Each wall is flat, endless, passes through zero and stands at right angles to its row. A trip goes straight from one point to another. List the walls that it crosses, first one first.

Walls:
(1): [-45   5 -14]
(2): [ 34 -34 -39]
(3): [ -5  14 -11]
(4): [ 16 -56  51]
(5): [ 12  -6 -18]
Trips:
[ 15 -28 -38] to [ 75 -42   8] -> 4
[ 20 -17  51] to [ 55 -17 -18] -> 2, 5
[ 42  38 -31] to [-68 -95 -46] -> 1, 3, 4
[-23  42 -81] to [ 11  67 -78] -> none
[91  7 14] to [-49  33 -21] -> 4, 3, 2, 1, 5

Walls:
(1): [ 19 -13 -63  18  26 -44  -2 -12 -48  20  -2  74]
(2): [ 10 -42  62  -8 -33 -25 -47  35  49 -55  49 -48]
(3): [ -52  -17   20  -42   27  -49  -92   34  -13   27 -121   -3]
(4): [-21 -35  -9 -26 -64  52  50  65   5  20 -43 -16]
(5): [-46 -21 -25  34 -33  19  23  -7 -76  85  -7 -77]
Trips:
[ 57  -7  65  12  -8  -4 -33 -12  28 -56 -41 -42] to [-43  84  -1  11  33 -85  -3 -10 -66  38  46  32] -> 1, 2, 5
[-64  -6  23 -33 -65 -38 -50 -57  14 -49 -16 -22] to [-21  10 -43  21  18  -2  26 -26  66  28  19 -33] -> 5, 3, 2
[-47  17 -26  18  -5 -51 -68  40  -9   4  15  -2] to [-53  64  -3  29 -43  56   5 -16  52  15  10 -40] -> 1, 4, 3, 2
[ 46  14  -2 -45  -6 -26   6  21  -3 -39  20   5] to [ 46  19 -40 -29 -12  46  -7 -24 -50   7  41 -27] -> 2, 5

Walls:
(1): [ 13  20   3 -82 -39 -44 -65  60  31 -52   7  12 -20  52  49 -27 -31  -1
 -35  23  29  31  64  41 -24 -19 -20 -10  63 -10  -4   8 -20  43   9 -33
 -56  -5 -54  57   8 -48  77 -48   8 -25   4  32]
(2): [-53 -25 -53  41  21   9   8 -54  26  36  -1   9 -79  22  15  40   8 -58
  41  25  14 -17 -34  -3 -29   3   9 -32  25   3   4  22 -11 -18  15 -26
  33  21  -6 -70  26  26 -20 -71 -49  -1  30 -80]
(3): [ 10 -42  24  12 -12 -31  10 -49   8   9 -10  41 -49 -35  35  18   8  -6
 -13 -42 -12 -17  54  72  14 -19 -33  50 -84 -50  22 -35  43  20  52  33
 -47  -9  11  25  32  67  42  11  -4 -17  53 -24]
(4): [ 21  -9   0   1  24 -18 -19 -11  -7  -7 -39  37  20 -55 -10  25  48  36
  34 -13  -4  50  41  15 -55 -93  26  62 -48 -41  65 -95  80  -4 -38 -40
   7  68  33 -65   4  12  -4 -31 -26  -2   5  32]
(5): [-26 -40 -13  10  39 -14  29  13  32  16  16 -22  18 -79 -28  -3  79   7
  -6 -54  49 -13  49 -59  23 -39  48   3  79 -33 -20 -20  -8  -7  46   8
 -17  44 -32  48  -9 -13 -53 -19  10 -19  -6 -50]
(6): [-30 -28 -42  -8  22  84 -35 -55 -86  56 -59  35  62  35 -19  39  39 -47
   6  15 -67   4   7  25  68 -22  26 -24   7  50 -64  53 -40 119 -32  75
  26 -11  18 -10  -7 -24 -45   9 -21 -47 -11  -2]
(7): [ 20  22 -68   5  16 -63 -18   5 -24  14  14  -5 -37 -20 -27  21 -52 -34
 -75 -33 -52 -10  14   3  26 -12 -10  -2  20 -31  43 -31 -30  -1 -92 -53
  -6  25 -23  -6 -35 -85  11  24  29 -16 -89  32]
(8): [ -9 -53  38  39  26 -35  -5  -4 -71  45 -10  38  12  31 -31 -24 -17  29
 -14  37  23  34  23  -3 -85   4   5 -26   7  18   1 -19  37 -42  60 -40
  67 -85 -32 -65  -2 -35 -30  37 -19 -79  22  12]
(9): [-11  31 -31  51 -65 -46 -13  63   9  13 -36  46 -27 -71  91 -18 -18  25
 -11 -11 -78 -25  -9  -8  -5 -50 -24 -67  -6 -44  -5  -4   2 -24  79   4
  65 -19   1  -1  31 -17  31 -15   1  22  30  67]
Trips:
[-13 -49  24  29 -16 -33   3  24   1 -91  39   9 -61  56  41 -22  10  43
 -51  42 -56  63  14  24  15  -8  15 -32 -47 -39 -34 -52  47  35  -7  61
 -12  19  33 -29  15   5  14 -43 -42 -22 -34  -6] to [ -4  47 -13 114  17  46  51 -37  58  42 -14  94 -85 -53 -31  43   0 -17
 -77  83 -13 -13   5   3 -62  14 -27 -36 -46  24   1  67 -42  33 -27  -3
  13  59  49 -60 -13  44  72  33  31  15  17  28] -> 2, 8, 7, 1, 6
[-25   1  37   9 -50  34  14 -49 -10  31 -11 -18  -8 -36  54  19  25 -55
  23   1   7 -10  11 -42  26 -17 -19 -52  28   0  14   5 -27  65 -11   8
 -26 -22  35 -30 -73  28 -56 -14 -31  52 -16  44] to [-14  18 -52  41  23 -32 -17  30  36   9 -23 -18 -32 -53   5  13 -12  58
 -72 -14 -16  62  35 -51 -20   1 -24  -1  18  15 -29 -14  -8  65  22 -33
   1  -5  62  -4  63  92  56  71   9  -5   9  23] -> 3, 4, 2, 7, 6, 1
